Every row gives one point. To make a cloud, some directions were put in groups of two or more. Within a group, all points are equally far from the middle, so they leave a hole (a ring in 2 directions, a hollow ball in 3). The other directions are filled evenly. Then the cloud was stretched, turned, moved and blurred a little. How many holes are there, and how many directions does each take, smallest first?

Cloud (21 x 3)
-0.005; 0.015; -0.068
0.057; -0.007; -0.017
0.030; 0.021; 0.094
0.060; 0.001; -0.014
-0.064; -0.008; 0.024
0.050; -0.030; -0.029
-0.017; -0.020; 0.077
0.039; 0.061; -0.044
0.049; -0.048; 0.016
0.077; 0.055; 0.000
0.009; -0.051; 0.068
-0.028; 0.042; 0.073
0.069; 0.010; 0.014
0.067; 0.017; -0.006
-0.060; -0.011; -0.039
0.055; -0.027; -0.007
-0.053; 0.021; -0.011
-0.049; 0.028; -0.016
0.054; -0.028; 0.021
0.056; -0.020; -0.011
-0.007; 0.031; 0.093
Holes: 1 (2)

Cloud (32 x 4)
0.027; 0.012; 0.013; -0.086
-0.026; 0.020; 0.009; -0.113
-0.086; 0.014; 0.025; -0.040
-0.015; 0.041; -0.032; -0.009
-0.078; 0.004; 0.027; 0.010
-0.053; -0.013; 0.017; -0.101
0.004; -0.029; 0.065; -0.013
-0.073; 0.020; -0.022; -0.019
-0.038; -0.047; 0.009; -0.072
0.053; -0.017; -0.008; 0.038
0.052; -0.033; 0.031; -0.006
-0.051; -0.031; 0.026; -0.082
0.046; -0.002; -0.026; 0.014
-0.086; 0.021; 0.012; -0.036
0.044; -0.022; 0.044; -0.020
-0.079; 0.035; -0.002; -0.049
0.041; 0.004; 0.041; -0.043
0.019; -0.055; 0.011; 0.053
0.031; 0.011; 0.054; -0.028
0.007; 0.013; 0.023; 0.072
-0.069; -0.001; 0.026; 0.031
-0.074; -0.002; 0.043; -0.056
-0.036; -0.044; 0.002; -0.078
-0.013; -0.022; -0.034; -0.075
-0.046; -0.007; 0.010; -0.112
0.028; 0.019; -0.023; 0.031
0.045; -0.006; -0.009; 0.049
-0.043; 0.011; 0.010; -0.113
0.024; -0.004; -0.014; -0.083
0.031; -0.056; 0.035; 0.009
0.034; 0.014; -0.029; 0.018
-0.031; -0.056; 0.003; -0.051
Holes: 2 (2, 2)

Cloud (51 x 6)
0.006; 0.021; 0.065; -0.028; -0.059; -0.027
0.060; -0.033; -0.030; 0.000; 0.025; 0.017
-0.039; 0.021; 0.047; 0.005; 0.006; -0.035
-0.079; 0.010; -0.015; 0.003; 0.090; 0.046
0.083; -0.019; -0.007; 0.007; 0.059; -0.014
0.018; -0.096; -0.033; -0.038; 0.086; -0.040
0.040; -0.062; 0.045; 0.027; 0.052; 0.051
0.010; -0.025; 0.001; -0.010; 0.039; 0.028
0.055; 0.030; 0.044; -0.027; 0.016; -0.039
-0.018; -0.093; 0.005; -0.007; 0.106; -0.055
0.052; -0.026; 0.030; -0.034; -0.037; -0.011
0.019; 0.004; -0.033; -0.025; 0.040; -0.151
0.012; 0.049; 0.011; -0.008; -0.048; -0.040
0.016; -0.014; 0.041; -0.038; 0.060; -0.058
-0.042; 0.032; 0.012; 0.024; -0.037; 0.027
-0.029; -0.010; 0.054; 0.023; 0.045; 0.047
-0.028; -0.032; -0.021; -0.064; -0.049; 0.017
-0.035; -0.037; 0.031; -0.026; -0.053; 0.039
0.017; 0.003; 0.035; 0.070; 0.011; 0.022
-0.045; -0.041; 0.011; 0.005; 0.012; 0.014
-0.023; -0.046; -0.029; 0.022; -0.034; -0.043
-0.057; 0.000; -0.041; -0.015; 0.030; 0.059
0.012; -0.073; 0.079; 0.018; 0.003; -0.010
0.013; -0.016; -0.029; -0.038; -0.019; 0.018
0.006; -0.036; 0.047; -0.016; 0.079; -0.099
-0.012; 0.032; 0.055; 0.030; 0.015; -0.002
0.097; -0.027; -0.007; 0.018; 0.054; -0.013
0.060; -0.005; 0.003; 0.080; 0.036; -0.017
0.034; -0.009; 0.042; -0.026; -0.001; -0.044
0.028; -0.134; 0.036; 0.039; 0.058; -0.018
-0.030; 0.001; -0.034; -0.029; 0.040; -0.124
0.036; 0.042; 0.040; -0.091; 0.019; -0.042
-0.005; -0.009; 0.052; -0.017; 0.023; 0.062
0.000; -0.013; 0.023; -0.008; -0.001; -0.080
0.031; 0.006; -0.008; -0.006; -0.048; -0.001
-0.038; 0.024; 0.025; 0.035; 0.080; 0.021
-0.048; 0.054; -0.013; -0.060; 0.004; -0.086
-0.020; 0.018; -0.010; -0.061; -0.004; -0.111
-0.062; 0.028; 0.030; 0.026; -0.052; 0.001
-0.011; 0.047; 0.028; -0.059; 0.060; -0.040
0.022; 0.008; -0.056; 0.009; -0.031; -0.012
0.061; -0.065; -0.047; -0.069; 0.067; -0.038
0.079; -0.033; -0.041; -0.042; 0.101; -0.032
-0.050; -0.018; -0.043; -0.007; 0.051; -0.027
-0.070; 0.006; -0.016; -0.078; 0.017; -0.018
0.017; -0.031; 0.006; 0.015; 0.070; -0.037
0.008; 0.009; 0.061; -0.033; 0.019; 0.003
-0.018; -0.010; 0.068; 0.004; 0.012; -0.028
0.048; -0.049; 0.040; -0.038; -0.046; -0.047
-0.024; -0.075; 0.003; -0.039; -0.036; 0.005
0.057; -0.078; 0.004; -0.020; 0.073; -0.057
Holes: 0
